Rows are points. Before rounding, the points of a table are all equally far from one centre. They may lie mostly on one side of it. Write the centre, to within rounding.

Points, 9 rows:
[[-38  36]
 [ 13   9]
 [-22  38]
 [  7 -26]
 [ 15  -4]
 [-15  37]
 [-10  35]
 [-19  37]
 [-56 -27]]
Centre: [-25  -2]

Points (14 x 9):
[[-14 -19   0  67 -28 -12  -4  38 -26]
 [-22  46   2 -16  -6  -5  12  27 -13]
 [-34 -24  28  13 -41   5  15 -12 -35]
 [-46   5  47  49 -22  39  26  13 -19]
 [-63  12   6   8   1  -6  30  12  10]
 [ 13   0   2  43 -71  11 -26   2   7]
 [-47  18 -11  42 -60   0   7   9  13]
 [-33   3  38  33 -24 -22  40 -13  32]
 [  8 -12  16  57  17 -21  12  32 -24]
 [-44  -1  19  43 -26 -30  22  48   0]
 [-63  31   3  20   6 -14  -4  -6   5]
 [-39  37  14  16 -15  -1 -55  -8   0]
 [-50  16  57   3 -21  15  15 -22   9]
 [ 23  42  35  36  15 -17 -15  33  25]]
Centre: [-10   6  22  26 -14   8  -4  12   7]

Points:
[[ 11  -6 -10  -4  15  12 -46  -6 -20  13  11 -10   7  36 -34  51  58 -30]
 [ -2 -12  -9  -6   9  34  16  33   2 -22 -13  -2  19  36 -22   4  13 -42]
 [  4 -44 -19 -12  57  -7 -73  19  30  40  32  -5  -5  21 -47  14   5 -20]
 [ 38  -6 -33 -27 -19 -20  -4  43  16  -1   1  10 -38 -19 -54  19  43 -26]
 [-16  42 -20 -15   2  -8 -11  21  -6 -42   9   6  38  15 -21 -44  36  22]
 [ 19 -45 -16  12  22  27 -49  -2 -12 -33  29  23 -17   6 -45  24  23  -5]
 [-27   7 -21 -65 -16 -18 -37 -15 -12 -23  27 -41 -15 -18 -37 -40  18  14]
 [ -2 -12 -40 -21  -2  30 -60  35  48 -22  25 -37  -3  60 -34 -35  22  -9]
 [  0   1  11 -11  34  44  -2 -19 -19 -35  11 -25  11  15 -43 -13  -3  -5]
 [ -9 -19 -39   9  -2  -9 -81  44  12 -28  11   7 -22  30 -38 -38  60   2]
 [ 63 -26   9  25  17  -2 -39  25 -12 -10  10  10  19  32 -46  12  48  -6]
 [ 54  -9 -42 -25 -11 -20 -31  35   0 -26 -22  -8   9   6 -18  33   6 -33]
 [ -8 -44  -2 -46  39  24  -6   5   2 -29  -3 -11 -22  13 -29 -27  20   1]
 [-14   3  -2   7   8  52 -59  27 -30 -26  37 -23 -19  23 -56 -30   4  -4]
 [-12  40   2 -19  17  17 -17 -24  24 -13  13 -45   4 -10 -69  -6  10 -46]
 [-16  65  31 -40  21 -30 -37  -4  25 -14  20   0   1  20 -46  18   8 -40]
 [-13  18 -20  15   6 -20 -44   9  -8  -6 -21  20  10  52 -65   4  32  36]
 [ 11 -23 -33  -1  24 -10 -69 -12  26 -31   7 -46   2  23 -45 -47  60 -24]
 [-40  10 -16 -25 -14 -12 -18  19  -2 -19 -25  19  29   6 -37  14 -10 -37]
 [ -8  27   6 -43   7  -1 -26   4  18 -43  57  15 -17  29 -72 -27  29  31]
 [ 37 -25 -19  -7  19  32 -14  22 -10  -4  -8   1 -29  11 -55  -5  46  20]
 [-15   6 -12 -18  45  44 -33  19 -13  -7  15 -22 -31  -4 -39  10  32  13]
 [  2  23 -40  -6   4  28 -13  41 -33 -15  53 -32 -10   8 -67 -10  42   2]]
Centre: [  8   3 -12  -6   3 -23 -30   9   6  -2  28  -9  -9  21 -33 -15   8 -15]

Points, 29 rows:
[[ -5  23 -10  24  47 -39   5 -17  42  54  -3 -21  -3 -10  45 -43  24  24
   -5 -10  -6 -31   2   2]
 [ 12 -18 -30 -39  24 -38 -19 -32  23 -20  19 -56 -14  24  30 -52 -18  -1
   47   9   5  15  -6  15]
 [ -1  38 -19  24  27 -35 -18 -24  24  25 -15 -52  10   5  41 -32  23 -13
   17  26 -38 -19  18  58]
 [-23   8 -10  44  43 -48 -30 -38   5  19 -10 -55  -1   1  50 -32  10  -8
    0 -18 -13  -2  -4  26]
 [-39   9  14   8  21 -34   8  -6  35 -13   1 -64   7  19  39 -52  12 -32
   -7 -28 -29 -14  18  21]
 [ 17 -23 -13 -15  62 -14  14 -34  34  12  13 -47   9 -16  44 -65  -2  44
   18 -24 -22  -5   3  28]
 [ -2  15   3  17  42 -29  -7 -55  12  -6 -37 -20  -7  15  72 -27  37 -16
   -2 -11 -16 -10  11  -3]
 [  2   4  11 -15  36 -69 -21 -50  16 -32 -20 -22  41 -23  50 -46   8  32
   -3 -10 -32   1 -14  21]
 [ -4  -5  16  28  13 -56 -20 -31  33 -11  25 -46   9 -27  52  -7  12  16
    7  21 -39   1 -13  37]
 [-24  -1  -5   6  74 -12  13 -43  36 -18   2  -8  27  -3  37 -50   4   6
    3 -18 -18  47  -4  19]
 [ 45  12  15   7  21 -18  29 -52  42   8  -4 -31  30   1  15 -56   1  64
   -9 -22  -9 -22  -3  15]
 [  0 -31 -14  22  22 -36 -57 -10  19 -43  -2 -15  31  -4  13 -24  26  14
   -5 -18   4  15  25  -1]
 [ 11  20 -15  -1  48 -32 -21 -27  -6 -29   8  21  25 -39  27 -35  35   8
  -33  -6 -27 -14  37  46]
 [ -1  11  -3  25  55 -62  11  -9  -6 -12   9 -31  55  -4  12 -31  36  33
    1  16  -4 -20 -12 -35]
 [ -2   4  -5  -5  32 -41 -19 -35  37 -28  -9   1  22   3  29 -13  52  38
   48 -27 -50 -12  24  14]
 [ 30 -13  -1  24  22 -47  -5 -27  15 -11 -57 -31  -5  13  56 -17  -5   5
   34  -2 -34 -21   8  61]
 [ 20  49  29  24   9 -74   2 -42   0  -8 -13 -54  12   4  23 -48  12 -13
   11   9  17  16  14  28]
 [ -1  18   3  27  72 -45   1 -29  53  -9 -15 -14   0 -28  26 -14   5   2
   -8  20 -20  25  13  45]
 [ 38   1  15  21  40 -36 -14 -41  14  11  -5  -4   1 -11  21 -35  29  45
  -29 -49 -54 -24  -8  -4]
 [ 18  11 -18  42  56 -55 -12 -41  22   0   3 -38  24  17  25 -40  10  28
    6  -1 -14 -38  11  22]
 [ 13 -16  -2 -16  16 -32 -18 -10  26 -27  33 -45  38 -24  64 -47  36  33
   21  13 -14  11 -18  12]
 [ 23  19   1  -5  79 -20 -37 -35   2  -2  15 -26  26   1  52 -40  -2  28
    0  -7 -43 -19   9  31]
 [-10  34  16  10  28 -41 -29 -17  23  10  -5 -56  -1  10  53 -45  14  35
  -26  -7 -26 -11  18  35]
 [-27   8  15  28  51 -41  -9 -16  35  -3 -35 -40  19   1  57 -40  26  -5
    9 -14 -13  -2 -16  55]
 [-21 -31 -19  -8  17 -62  -1 -15  30  -4   7 -43  19 -33  30 -58  13  45
    3 -36   5   9  -8  36]
 [-12  19 -20  35  41 -40 -21  -3  21 -10  12 -24  19  -4  72 -30  47  31
   12 -20 -23 -11   3   6]
 [ -2  39  30  16  44 -54 -15 -28 -14  12 -21  -7  20   3  25 -78   6 -12
  -17  21   4  -9  -5  31]
 [  1   2  16  12  20 -24 -41 -28   0 -35  -3 -51  24 -24  50 -59  -9  13
   58   2 -38 -19 -23  26]
 [-10  27 -27   1  55 -39  22 -33  57  12  -4  -6  23 -34  35 -19 -22   6
   10  -3 -12 -21  30  12]]
Centre: [ 14  16  -4  -8  16 -14   9   0  -5  -8  -9 -18   1 -10   1 -19   7   5
  13 -12 -15   0 -15  17]
